Each row of a before or after table is a point. The points were changed in one or more steps. Then noise was added and the rows were shuffled. The steps act on columns, c1 being the first. Name the steps. A step turns or swaps two columns, mirrors them in a line or flattens them onto one, adds a multiple of one to another, or multiplies or shifts one. Angles are multiples of 10 degrees, from the lower column toward the higher: turns from -170 to 170, lines from 10 to 170 but not 90. Use the fewest steps. Two steps may share a column if one is a turn and the other turns, adds or multiplies; they go together, in the order done. Otherwise the lowest column goes first.
In the rows, 128 means zero.

Before, 11 rows:
[[140 194]
 [156 103]
 [135  73]
 [150 184]
 [123 149]
 [167  87]
 [157  93]
 [146 104]
 [111 194]
 [116  93]
 [112  98]]
After, 11 rows:
[[ 93 194]
 [181  93]
 [110 183]
 [172 104]
 [196  87]
 [ 65 195]
 [140  92]
 [174  73]
 [134  97]
 [110 149]
 [162 103]]
Steps: add -0.7 times c2 to c1

Before, 8 rows:
[[108 123  77 124 175  69]
 [187 142 170 163 161 119]
 [177 103 121  72 181  70]
 [162 134 122 133 158 130]
 [100 178 139 165 198  19]
 [ 79  66 129 117  81 130]
 [148 127  96  60 108 111]
 [ 62  90 182 108 135 158]]
After (8 x 6):
[[191  86  73 131 136 127]
 [ 95  93 143  69 102 127]
 [158 158 193 151 173 130]
 [136  68  79 148  66 128]
 [142 192 103 136 221 128]
 [117 138 159 128 167 131]
 [112  79 176  92 196 130]
 [ 80 119  99 127 187 126]]
Steps: mirror c1 and c3 in the line at 50 degrees; turn c2 and c4 by -30 degrees; multiply c5 by 1.3; multiply c6 by 0

Before:
[[113 139 118 134 141 149 136 136 139 134 139 142]
 [115 139 124  93 148 122 113  92 100 114 124 118]
 [143 154 127 143 137 119 104 132 142 141 113 128]
 [121 118 126 139 147 160 122 111 117 143 114 114]
 [126 115 101 138 137 137 103 133 145 121 132 128]
 [171 122 102 142 150 141 107 119 128 147 138 139]
 [116 143 101 139  55 115 117 142 142 140  88 129]
 [118 145 119 126 135 121 122  84 142 151 130 101]
 [114 108 115 140 160 115 108 151 109 145 132 137]
 [123 147 120 121 116 135 105 145 138 145 135 121]
 [143 154  80 143 123 124 117 132 117 120 126 101]
 [121 140  87  91 162 152 122 143 141 129 128 135]]
After, 12 rows:
[[116 139 153 102 146 122 114  91 116 126 118 145]
 [120 138 112 106 132 123 123  86 122 153 136 121]
 [115 137 113 144 138 151 135 138 123 138 161 131]
 [144 126 123 112 124 123 116 131  78 118 122 110]
 [112 103 142 140 162 117 107 152 109 161 137 121]
 [122 142 117 120 116 135 108 146 122 139 148 130]
 [120 121 100 110 160 153 119 142  96 146 127 153]
 [128  96 105 131 135 137 104 132 109 128 138 124]
 [143 155 113 138 137 120 104 133 133 146  79 119]
 [169 106 120 147 151 138 105 123 101 156 157 124]
 [115 129 104 133  55 117 114 140 109 105   8 122]
 [119 117 136 120 150 161 118 111 118 156  87 119]]
Steps: add 0.5 times c3 to c2; turn c3 and c9 by 70 degrees; turn c4 and c12 by -60 degrees; multiply c12 by 0.7; add 0.5 times c5 to c10; multiply c11 by 3

Before:
[[135 188 144 181 104 151 121  69 190  46 159  97 114 135  94 124 142 161
  141 114]
 [201  77 123  71 134 117 179 155 173 154  98 128  75 119  90 147  94 113
  123 168]
 [123 185 158 124 148 106 103 104 190  73 152 136 143 108 112 112 197 175
  150 105]
 [152 107  98  91 105 123  56  90 166  54 131 123 175 140 133 139 152 188
  183 172]
 [176  54 129 136 149 146 123 121  84 186 145 119  92 134  74 161 126  94
  102 133]
 [126 107 148 103 132 102 138  98 129 199 147  99 122 123  83 160  67 162
  160 121]
 [137  71 116 106 140  86 163  95 130 191  53 157  55 121 106 140 101 126
   78 172]
 [ 86 142 115 116 155 159 119 103 150  29 125 104 148 125 176 129 173 135
  147 150]
 [165 115 145 106 113  73 167 124 115 138  99 156 106 132 156 186 119 161
  125 165]
 [133 140  86 116 132  85 144 107 156  60 160 140 161 140 116 108 142 135
  129 148]
 [169 172 115 147 181  98 124  86 186 108 147  51 192 140 104 139 204 100
  138 175]]
After (11 x 20):
[[130 142  65 123 131  85 141 106 157  59 178 134 161 110 108 109 137 138
  130 150]
 [139  72 105 145 142  88 167  93 127 191   7 135  52 108  93 140 100 126
   80 173]
 [153 107  80 133 104 123  56  91 164  50 132 130 175  91 138 141 155 186
  185 171]
 [ 88 140 108 135 150 156 120 101 150  26 123  97 147 119 170 129 177 134
  146 148]
 [166 116 155 134 114  73 169 125 113 137  82  89 102 108 116 183 125 162
  123 161]
 [198  75 120 162 135 113 175 156 172 157  82 160  71  84 107 146  97 110
  123 170]
 [177  52 133 118 148 145 126 121  85 184 155 177  88 130 109 160 127  95
  102 133]
 [139 189 152  94 106 150 120  70 191  46 181 174 114 168 139 124 141 159
  144 117]
 [172 174 107 108 183  99 126  83 187 107 160 188 195 137 184 138 202 101
  137 174]
 [120 187 177 148 150 105 102 104 189  74 168 140 144 135 116 116 197 177
  151 105]
 [125 109 156 145 129 104 138  98 130 198 158 181 125 111 130 161  66 161
  165 123]]
Steps: multiply c3 by 1.6; turn c4 and c14 by 120 degrees; multiply c11 by 1.6; mirror c12 and c15 in the line at 120 degrees

Before (8 x 48):
[[132 147 193  77 147 167  98  72 146 125 161 166 121 121 125 145 131 148
   98  70 126 179 141 102 108 125 147 123 153 120 115 143 130 111 108 108
  136 151 137 145 137 134  77 154 136 156  96 107]
 [152 141 141 122 154  99  88 155  92 128 139 156 116 115 128 136 111 118
  136 107  98 142 111 113 102 129 120 122 118 143 144 131 164 119 113 113
  140 107  86 171  87 111 113 121 103 140  85 152]
 [133 115 169 154 142 122  96 159 134 187  80 110 127 130 114  48  78 119
   89 144 170 123 105 129  79 105 124 106 177 147 140 163 102 139  95 157
  104 174 110 116 115 188 118  83 105 145  89  78]
 [136  94 147  96 152 117 133  43 109 128 120  95 132 106 167 124 131 152
  106  71 151 133 100  84 125 159  89 132 157 117 136 122 152 148 117 146
  169 158 156 148 123 141 114 142 123 122 144 118]
 [171  88 143 152 144 128 120 134 137 119  95 161 143 129 154  56 134 113
  129 137 118 139 128 103  78  62 110 152 172 116 140 119  86  90 123 148
  151  77 176 122 130 135 131 141 169 209 152 107]
 [140 120 146 103 119 118 187  82 128 135 159 121 132 116 206 107 112 108
  151 124 174 147 137 156 165 117  91 142 142 154 110 124 127 160 132 113
  120  92 138 151 109 175 133 194 179 113 133 180]
 [138 135  83 142 144 111  83 127 178 101 115  93 165 115 139 113 126 162
  160 105 122 173 107 113 162 102 121 104 110  95 107 161 123 129  95  94
  126 141 145  84 168 125 125 154 164  72 107 108]
 [166 124 166 147 138 134 152 144 106 126 148 106 129 107 116 133  96 163
   99 125 105 122 179 127 142  79 118 104 178 115 150  81 180 153  99  89
  144 138 203 100 107 134  76 143 120 141 139 135]]
After, 8 rows:
[[135 118 171 154 141 122  94 159 154 184  81 109 127 133 112  47  75 119
   85 145 211 124 103 128  77 123 130 121 176 151 138 164 105 139  98 160
  105 174 112 119 174 246 118 118 104 145  89  78]
 [132 147 193  79 145 169  99  71 134 126 161 166 121 122 128 145 131 147
   98  70 127 177 142 105 107 144 128 137 152 119 115 142 131 112 105 108
  138 150 139 146 198 142  78 170 137 156  97 105]
 [140 118 145 104 118 119 187  82 139 137 156 121 129 118 208 106 113 110
  156 124 223 148 139 159 164 126 130 134 142 153 112 123 126 164 129 111
  119  96 138 147 166 222 133 209 180 113 130 179]
 [138  97 146  97 155 120 131  43  90 127 119  94 131 106 168 124 130 156
  111  71 170 134  97  84 123 121 125 141 155 118 136 121 150 151 115 144
  171 158 155 149 185 153 113  89 121 123 146 120]
 [172  86 141 153 144 131 121 134 195 119  96 160 144 127 155  56 135 110
  138 136 110 138 128 103  77 116 128 152 169 112 142 118  84  91 120 149
  151  77 177 122 189 143 130 236 173 210 149 107]
 [151 142 141 122 152 101  91 154 117 129 140 156 113 118 128 136 114 116
  130 106  71 143 110 112 101  99 131 120 119 144 142 129 168 118 110 116
  143 108  84 170 144  95 111  99 103 142  86 153]
 [136 135  86 140 140 112  85 129 166 101 113  93 167 115 138 111 125 163
  149 108 113 171 107 113 160 163 125  94 110  97 110 167 125 129  96  92
  131 142 147  83 231 122 125 217 166  68 109 108]
 [169 122 167 146 137 134 151 145 165 128 149 106 129 104 114 131  96 166
   92 125  79 124 181 130 143  93 129 113 179 117 147  82 180 156  99  89
  146 139 205 100 167 139  77 198 120 139 135 135]]
Steps: turn c9 and c26 by 70 degrees; add 1.5 times c9 to c44; turn c19 and c28 by -20 degrees; multiply c21 by 2; multiply c27 by 0; shift c41 by 60; multiply c42 by 2

Before (9 x 64):
[[165 101  87  89 165  88 157 194 157 118 103 180 123 110 101 120 106 147
  120 113 111 128 127 111 122 126 101 145 105 170 115 102 121 107  94 139
  165  98 138 153  73 163 148 126 113 130 144 168 135 159 167 149  79 151
   94  83 152 129 122 146 104 130 165  88]
 [ 93  95 102 113 169 148  90 108 115 135 126 116 144 121 140 142  80 143
  118 113  89 125  73 108 155 148 123 117 116 193  91 191  54 210  86 119
   77 151  97 110  83  80  87  75  99 103 163 147  83  90 145 146 186  73
  118 227 117 132 135 130 119 147 185 165]
 [178 137  86 109 120  95 122 112 152 133  41  49  74 139  81  42 131 148
  132 164 211 128 117 137 143 153 145 154  97 103  99 137 104 150 106 186
  106 149 115  89  40 121 194 188 157 190 171 154 160  92 125 178  91 142
  149  78 135 141 181 136 133 107 154  83]
 [189 145 125  91 118 106 138 140 137 166  68  63 184 124 125  47 132 106
  121 147 168  79 121 144 144 132  67 135 126 121 173  89 165 106  71 195
  140 126 149 193 132 153 100 139 160 154 180 104 151  47 175 107 161 127
  101 122 149 134 124  67 113 116 153 151]
 [184 213 127 123 122  95 104 152 118 176 117  94 151 139 168  68  56 155
   70  57 128 184 107  37  74 139 142 119 154 150 149  90  67 160  61  86
  130 112  53 147 138  98 111 110 148 161 166 139 160  82  86 145 157  27
  159 145  62 175  54 130 128 153 112 129]
 [180 133 126  72 130 119 115 150 151  91 123  93   7  99 112 191  48 124
  113 137 130 168 182 115 141 196 153 122 135 114 166  98 104 168 122  85
  127 164 100 152  79 177 108  96 150 124 119 140  62 156 127 149 108 141
   86 114  66 144  98 106 162 135 178 123]
 [170 170 153  89 217 167 156 119 174  99 154 122 105 141 151 125 124  99
  127  69 154  76 135 133 164 160  83 161 115 131 234 128 145  57 143 117
  162 129 121 129  60 130 135 186 157 109 134 168 122 154 174  71 155 139
  134 148  68 144 137  85 141 153  89 161]
 [191 155 108 102 139 130 221 119 175 106  68  93 148 106 167  92 151  99
  103 118 139 181 151 162 171 136 167 110 108 103 123  73 149 124 135 132
  143 165 177 113  55 159 132 118 162 170 138  88  42 170 155 144 197 164
  146 146 145  75 192  92 125 116 132 153]
 [117 181 118  85 147  66  41 147  51  96 127 103 124  51 106  87 110 153
  129 163 135 128 146  30 135  88 219 111 170  27 142 168  79 126  56 151
  137 148  84  68 177 106 140 144 117 142 157 102 129 145 146 135 149 167
  120 122 138 111  96 148 151 100 107 109]]
After (9 x 64):
[[191 155 109 139 139 130 221 120 176 106 174  92 149 105 167  91 151  99
  104 118 101 181 150 162 172 136 165 107 110 103 122  74 150 124 135 132
  210 166 176 114  54 134 131 118 164 171 140  87  85 181 154 144 195 181
  147 145 144  76 193  93 125 117 133 152]
 [191 145 124 169 119 105 138 140 137 166 138  61 185 123 124  49 131 105
  122 148  90  78 121 144 145 132  67 137 125 119 173  90 164 106  70 197
  114 126 148 194 133 162 100 137 160 155 180 103 130  50 176 107 162 188
  102 124 150 131 123  67 113 117 154 150]
 [178 138  84 210 121  94 122 114 153 133 155  48  73 140  80  41 130 148
  131 165 108 127 118 136 143 154 144 154  99 103  98 139 103 149 105 186
   92 149 112  89  40 121 194 187 156 190 170 155 130  96 127 178  90 209
  150  79 134 142 182 135 133 105 153  83]
 [187 214 128 128 121  96 104 151 118 178  31  97 152 139 168  68  56 155
   72  55 122 186 105  36  75 140 142 117 154 150 149  90  70 160  60  85
  101 112  53 148 135 115 111 110 145 163 167 139 160  56  86 144 158 158
  160 144  61 175  53 130 126 152 115 128]
 [171 171 153 156 217 166 156 120 176 100 135 122 106 140 153 124 124  97
  127  69  89  77 136 133 163 162  82 162 116 131 235 128 147  56 145 119
  149 129 121 130  59 146 134 186 157 108 134 168 147 154 174  70 154 103
  135 148  67 143 137  86 143 152  89 161]
 [179 131 126 129 132 119 116 150 151  90 141  93   6 100 112 191  49 125
  113 135  72 167 181 116 141 195 151 123 133 113 167  96 104 168 123  85
  184 163 102 152  79 145 106  95 150 122 121 141  73 152 126 149 110 131
   87 115  66 144  98 107 163 136 178 123]
 [ 93  93 100  89 169 149  89 108 115 136  74 115 144 119 141 142  78 143
  118 114 113 127  73 107 155 149 124 116 117 194  91 193  54 208  85 120
  142 151  95 110  83  48  86  76 100 102 162 146 107  83 144 145 187 139
  119 229 117 133 134 128 118 148 184 165]
 [118 180 119 136 146  65  42 147  51  94 168 102 123  50 107  85 111 151
  130 164  86 129 147  29 136  86 220 112 170  27 142 169  80 126  56 151
  132 147  85  67 177 118 142 145 117 142 158 102 147 117 147 136 149 123
  121 122 139 109  96 148 154 100 107 111]
 [166 100  87 110 165  88 157 194 158 119 156 180 121 110 103 121 108 146
  121 114  91 128 125 112 122 125 100 145 104 169 117 102 121 107  95 139
  138  98 138 153  73 176 148 127 113 130 145 168 133 155 168 151  78 150
   95  84 152 129 121 147 102 128 164  86]]
Steps: swap c4 and c21; turn c11 and c54 by -100 degrees; add 0.3 times c24 to c50; turn c37 and c49 by 60 degrees; turn c42 and c49 by -40 degrees
